Each row is a point. The last column is the point's height on a tilted bowl or saddle (a function of degree 2), plus a little noise. Along how many of its main directions does it bend up, bend down or stay straight?
In the rows, 128 means zero.

Points (10 x 3):
[[132  99 121]
 [ 94 190  78]
 [169 134 110]
 [ 87 217  35]
 [128 146 122]
 [128 144 123]
 [165 114 113]
 [102  82 105]
 [139  91 116]
 [147  89 113]]
Directions: 0 up, 2 down, 0 straight

Points (16 x 4):
[[146 108  94  81]
 [147 132 123 114]
 [116 192  95  92]
 [123 113  84  76]
 [ 47 156 145  88]
 [114 144 120 115]
 [108 201 117  93]
 [152 103 140 109]
 [125 167 154 115]
 [133 159 159 117]
 [145 120 174 115]
 [176  97 183  90]
 [112 203  64  59]
 [ 68 110  83  67]
 [142 141 162 119]
 [176 185 131 118]]
Directions: 0 up, 2 down, 1 straight

Points (17 x 4):
[[131 162  97 123]
 [151 149 114 122]
 [110 141 183 125]
 [131 138  99 121]
 [141 118 168 125]
 [ 66 153 105 124]
 [173 120 159 122]
 [123 123 194 107]
 [124 151 183 136]
 [155 104  84 122]
 [154  26 116 222]
 [ 78  99 119  98]
 [ 76  87 154  78]
 [143  95 143 138]
 [176 163  99  86]
 [136 113 174 120]
 [ 81 199 150 209]]
Directions: 1 up, 2 down, 0 straight

Points (22 x 5):
[[145 165  74 120  97]
 [ 77 118 145  65  85]
 [157 144 161 101 101]
 [110 137 121  96 106]
 [ 95 152  88  92 113]
 [146 128 104 145 111]
 [167 180 211 156 101]
 [148 132 180 131 112]
 [ 63 194 121 132 115]
 [153  93 127  91  88]
 [133 200 177 112  75]
 [ 83 161 171 167 101]
 [100 132 110 116 123]
 [137 154 147 102  99]
 [105 174  76 110 115]
 [ 88 184 110  77  85]
 [122 121 111  87  98]
 [182 120 153 146 111]
 [100  84 126 165 116]
 [ 87 137 119 185 131]
 [143 171  96  28  18]
 [134 184 146 153 102]]
Directions: 1 up, 3 down, 0 straight

Points (24 x 5):
[[143 149 105 169 148]
 [ 58 154 112 115 179]
 [158  71 136 155 169]
 [ 53 145 106 134 177]
 [144 101 115 142 150]
 [163 177 103 182 162]
 [112 139 101  75 142]
 [187 134  96 123 151]
 [ 77 137 110 132 162]
 [ 96 138 208  86 149]
 [144 108 153 114 130]
 [103 104 162 127 151]
 [156 131  99  93 132]
 [ 95 109 148 115 149]
 [178 151 134  76 100]
 [182 147 158 184 169]
 [116 186 121 122 157]
 [ 95  84 163 124 163]
 [ 66  67  54 149 225]
 [150 170 138 134 144]
 [188 139 112 103 130]
 [127 148 143 113 133]
 [ 61 120 194 119 184]
 [167  61 206 115 160]]
Directions: 3 up, 1 down, 0 straight

Points (45 x 7):
[[102  92 135 129  77 179 127]
 [153 169 120 123 105 169 110]
 [179 145 183  86 159 104 114]
 [167 160  90 102 103 146 105]
 [104 177 156 155 118 173 121]
 [ 91 107 127 187 240 152 211]
 [127 107 129 144 112  94 108]
 [143 155 117 220 149 149 146]
 [144 165  58 108 113 152 123]
 [140 138 196 151 112 133  69]
 [125  89 156  72 126 115 133]
 [ 73 105 139  89  40 120 143]
 [187  79 106 102 179 135 115]
 [125 111 102 118 165 128 137]
 [174 114 158 158 116 180  58]
 [ 82 144 105 111 112 190 158]
 [ 88 138 161 195 101  76  83]
 [154 150  88  88 158 150 109]
 [185  48 150  89 122 137 140]
 [119 142 125 104 188 106 124]
 [ 75 115 119 204 157  76 170]
 [ 98 122 127 187 119 139 138]
 [216 122 165 160 118 174  27]
 [133 100 152 159 124 179  98]
 [111 167 113  91 101  89 125]
 [141 137 147 108 179  55 101]
 [122 110 107  89 116 174 137]
 [ 78 161 204  76 126 108  77]
 [134 107 106  67 139 147 128]
 [145 113 217 148 153  90  79]
 [159 105 136 110 151 196 108]
 [159 134  85 113 118  58  85]
 [143 138 110 107 122  91 111]
 [190 137 170 169  97 154  32]
 [217 120 143 157 153  77  85]
 [102 143 163  83 106 163 124]
 [104 170 154 141 126 138 127]
 [166  66 165  94 156  99 136]
 [181  95 110 159 163 183  94]
 [130  96 173 163 152 138 111]
 [132 133 152 170 134 136 110]
 [113 103 170  63  64 151 145]
 [142 122 128 143 105 135 104]
 [182  95 106 138 142 124  98]
 [ 56 183 136  63 147 147 121]]
Directions: 3 up, 3 down, 0 straight
